Every row gives one point. Two turns around zero, p and q, are shown by what they do to some points. Write where each new point lands after one turn and then the other. Backwards means that the second turn is done in reverse. Each puzzle has new turns, and all numbers are rounded.

Turn p:
-.19  .53  .08 -> -.52 -.22 -.05
-.40 -.01 -.11 -> -.11 -.11  .38
 .46 -.44 -.22 ->  .64  .07 -.21
 .12 -.09  .25 ->  .00  .27 -.12
Turn q:
-.20  .01 -.10 ->  .09 -.12 -.17
 .29 -.69 -.05 -> .54 .33 .41
-.06  .36  .03 -> -.31 -.10 -.17
 .03  .18 -.42 -> -.02  .23 -.39
-.06  .14  .55 -> -.30 -.35  .33
Where do these land?
p, then q: -.50 -.18 -.25 -> -.08 -.24  .53
q, then p:  .09 -.14  .26 -> -.11  .29 -.03
p, then q: .48 .31 .16 ->  .24  .21 -.50
p, then q: -.44  .04  .20 -> -.14 -.46  .08
q, then p:  .37 -.03 -.36 -> -.32 -.34 -.22

Turn p:
 .02 -.05  .22  .15 ->  .24  .03  .04 -.11
-.30  .12 -.05  .52 ->  .23  .54 -.17  .09
-.16 -.17 -.24  .62 ->  .20  .43 -.52 -.03
 .20  .25 -.05  .26 -> -.09  .30  .04 -.27
 .05  .29 -.08 -.44 -> -.38 -.14  .32  .12
-.05 -.18  .23 -.75 -> -.06 -.68  .32  .28
 .24 -.25 -.03 -.36 -> -.15 -.47 -.04 -.08
Turn q:
-.20  .51  .35  .20 -> -.43 -.25  .46  .07
 .24 -.20  .36 -.32 ->  .06 -.39 -.37  .19
-.15  .32 -.20  .40 -> -.09  .19  .49 -.21
-.46  .25  .04  .13 -> -.35  .20  .32  .16
 .24 -.59 -.19 -.12 ->  .52  .12 -.41  .05
 .07 -.14 -.28  .17 ->  .26  .21  .05 -.14
 .26 -.15 -.07 -.46 ->  .03 -.09 -.53 -.11
Where do these land?
p, then q:  .05  .34 -.21 -.25 -> -.23  .09  .21  .34
q, then p: -.25  .30  .43 -.04 ->  .48  .11 -.17  .26
q, then p backwards:  .01 -.69 -.34 -.22 -> -.39 -.29 -.07  .63
q, then p:  .02 -.07 -.14  .02 -> -.12  .00  .08 -.06
p, then q: -.29  .32 -.06 -.01 -> -.14 -.13  .39  .02
p, then q:  .08 -.40 -.16  .53 -> -.01  .25 -.27 -.58
p, then q:  .37  .20  .48 -.02 -> -.13 -.44 -.38  .23

Turn p:
-.46 -.03  .20  .09 -> .24 .03 .10 .44
 .33  .46 -.09 -.24 ->  .18 -.08  .10 -.58
 .05  .34 -.32  .31 ->  .24 -.26 -.40 -.18
 .66 -.26  .26  .34 -> -.66 -.49  .07 -.12
 .03 -.37  .14 -.41 -> -.29  .39  .30  .04
-.03 -.11 -.11 -.22 -> -.04  .26  .01 -.05
-.58 -.04 -.08  .13 ->  .32  .15 -.17  .45
Turn q:
-.15  .29 -.14 -.38 -> -.14  .31 -.39  .06
-.10  .10  .01  .52 -> -.04  .00  .34 -.41
 .48 -.37  .10  .30 ->  .43 -.45  .28  .02
-.15 -.42 -.22 -.42 -> .03 .21 .02 .61
-.24 -.18  .16 -.48 -> -.31  .01 -.17  .47
 .33  .11  .05 -.04 ->  .21 -.18 -.21 -.09
-.17  .47  .03  .50 -> -.18  .11  .12 -.67
Where do these land?
q, then p: -.05  .23  .37 -.15 ->  .06  .35 -.22  .20
p, then q: -.03  .32 -.27  .26 ->  .43  .10 -.01  .22
p, then q: -.17 -.35 -.06  .20 ->  .00  .22  .28 -.26
p, then q backwards: -.04 -.42 -.54 -.22 -> -.34  .44 -.28 -.35
q, then p:  .57 -.02  .04 -.39 -> -.43 -.02 -.50 -.20
q, then p: -.27  .24  .46  .29 -> .15 .49 .23 .33

Turn p:
 .01 -.70 -.48  .04 -.23 -.12 ->  .37 -.49 -.46 -.26 -.38 -.02
-.24  .69 -.20  .24  .29  .30 -> -.62 -.06  .01  .28  .55 -.17
 .19 -.24 -.01 -.04  .17 -.42 ->  .27 -.13  .18 -.41  .00  .12
-.09 -.08  .00 -.33 -.27 -.15 ->  .13  .05  .10 -.04 -.34 -.27
 .18 -.03 -.32 -.21  .08 -.08 -> -.12 -.32  .13 -.16 -.18  .01
-.11 -.35  .22 -.22  .04  .08 ->  .39 -.02  .09  .22 -.15  .05
.33 .52 .12 .12 .10 .60 -> -.65  .21  .04  .39  .11  .39
-.27  .19  .67  .41 -.19 -.20 ->  .22  .76 -.12 -.01  .39 -.11
Turn q:
-.08 -.44 -.17 -.48 -.24  .33 -> -.02  .64 -.13 -.04 -.33 -.30
-.25  .25 -.11  .36  .14 -.59 -> -.37 -.38  .04  .30  .45  .25
 .03 -.13 -.31 -.30  .19  .57 -> -.12  .23 -.07 -.24 -.66 -.04
-.01  .13 -.30 -.18 -.35  .30 -> -.11  .41  .30 -.24 -.14  .06
 .10  .15  .08 -.43  .05  .09 -> -.01  .09 -.18 -.43 -.01 -.11
 .02  .16  .48  .45  .01 -.19 ->  .30 -.49  .18  .16  .33 -.06
-.34 -.19 -.11 -.40 -.01  .42 -> -.25  .31 -.01 -.13 -.39 -.42
 .23  .06  .24  .63  .11 -.36 ->  .31 -.50  .07  .35  .30  .30
 .31  .00  .20  .37  .11 -.55 ->  .27 -.34 -.19  .28  .43  .33
Where do these land?
p, then q: -.12  .39 -.04 -.24 -.49 -.12 -> -.29  .03  .12 -.01  .61 -.06
p, then q backwards: -.10  .00  .20  .09  .09  .22 ->  .04 -.18 -.06  .13 -.12 -.22
p, then q:  .49 -.47  .20  .19 -.12  .17 ->  .15  .34  .38 -.32 -.43  .12
p, then q backwards: -.61 -.08  .18  .31  .23 -.31 ->  .10 -.06  .63 -.12 -.36 -.33
q, then p:  .49  .44  .18 -.17 -.16 -.16 -> -.10 -.29  .49  .26 -.21  .31
p, then q backwards: -.30  .32 -.72 -.05  .18  .04 -> -.62  .26  .32  .02  .40 -.19
q, then p:  .14 -.60  .00 -.12  .27  .16 -> -.36 -.04 -.40 -.38 -.20 -.11

Turn p:
-.08  .43  .08  .17 -.02 -.08  .45 -.15 ->  .28  .19 -.03  .16  .33  .25  .25 -.28
-.09 -.24 -.17  .03 -.15 -.05 -.08 -.38 ->  .17 -.28  .18  .01 -.33  .08 -.03 -.11
-.01 -.57 -.21  .14 -.34  .41  .26  .34 -> -.46  .40  .26  .02 -.49  .28 -.30 -.09
-.08 -.52  .17  .10  .29 -.07 -.41 -.47 ->  .03 -.70  .32  .21 -.11 -.15 -.29  .17
-.45  .34 -.42 -.52  .08 -.36  .41  .21 ->  .21  .20 -.81 -.03 -.06 -.10 -.02 -.60
-.14  .41  .04 -.17  .50  .14  .03 -.18 ->  .04 -.29 -.46  .17  .38  .18  .13  .06
 .01 -.12  .32  .08 -.25 -.40 -.09  .32 ->  .16  .32  .25 -.10  .09 -.44 -.23  .02
 .06  .16  .34  .14 -.27  .72 -.12 -.12 ->  .02  .12  .20 -.10  .09  .62 -.01  .57
 .62 -.35  .16 -.33  .02 -.30 -.18 -.13 -> -.23 -.38  .33 -.57  .11 -.37 -.05 -.09
 .16  .45 -.31  .37  .15 -.01 -.27  .55 -> -.22  .40 -.23  .24 -.01 -.34  .55  .34
Turn q:
-.44 -.42 -.41 -.34  .12  .36  .22  .16 -> -.55  .23 -.41 -.32 -.21 -.38  .19  .15
-.66 -.45 -.26  .20  .33 -.08 -.17 -.07 -> -.35 -.21 -.27 -.66 -.13 -.22 -.29 -.25
 .44  .01  .32 -.08 -.43  .25 -.22 -.04 ->  .45 -.09  .11  .22  .31 -.06  .45  .15
 .17  .05 -.26  .36  .51 -.02  .22 -.24 -> -.44 -.24 -.13  .21 -.02  .37 -.17 -.34
 .30  .24  .45 -.36 -.30 -.22  .06 -.26 -> .27 .28 .52 .15 .39 .17 .09 .23
 .03  .50  .26 -.16 -.45  .22 -.11 -.02 ->  .43  .14  .39  .07 -.19  .10  .41  .17
 .12  .20  .56 -.28 -.08  .11 -.08  .28 ->  .23 -.02  .46  .27 -.01 -.33  .09  .31
-.09 -.16 -.65  .00  .37 -.14 -.14  .13 -> -.32 -.16 -.55 -.18 -.18  .17 -.32  .16
 .13  .04 -.01  .65 -.08 -.50  .20  .06 ->  .29  .06 -.12  .22  .05  .19 -.48 -.57
Where do these land?
p, then q:  .22 -.61 -.03  .44  .25  .35  .29 -.23 ->  .05 -.24  .36 -.38 -.02 -.51  .24 -.54
p, then q:  .25  .33  .23 -.18  .18 -.15 -.07 -.17 -> -.46  .00 -.08  .15  .15 -.07 -.23  .16
q, then p:  .19 -.12 -.21  .45  .16 -.06  .46 -.04 ->  .26 -.33  .06  .37 -.27  .27  .26  .07
q, then p backwards: -.72  .46  .08 -.38  .19  .34 -.06  .09 ->  .45 -.43 -.36  .13 -.53  .13 -.46  .08
p, then q:  .06  .14  .33 -.05 -.48 -.16 -.13  .18 ->  .13  .01  .27  .33 -.01  .11 -.13  .46
p, then q:  .24 -.49 -.48 -.06 -.37  .17  .27 -.13 ->  .20  .35  .34 -.40  .13 -.10  .57 -.05
p, then q backwards:  .40 -.12 -.28  .38 -.21  .18 -.28  .16 -> -.26  .32  .09 -.44  .10  .42  .15 -.01
q, then p backwards: -.51  .19  .17 -.64  .30 -.18 -.12  .37 ->  .16 -.50  .21  .04 -.35  .13 -.65  .36
p, then q: -.14  .22  .19  .05 -.02 -.49 -.37 -.22 ->  .06 -.02 -.17  .41  .43  .06 -.37  .08
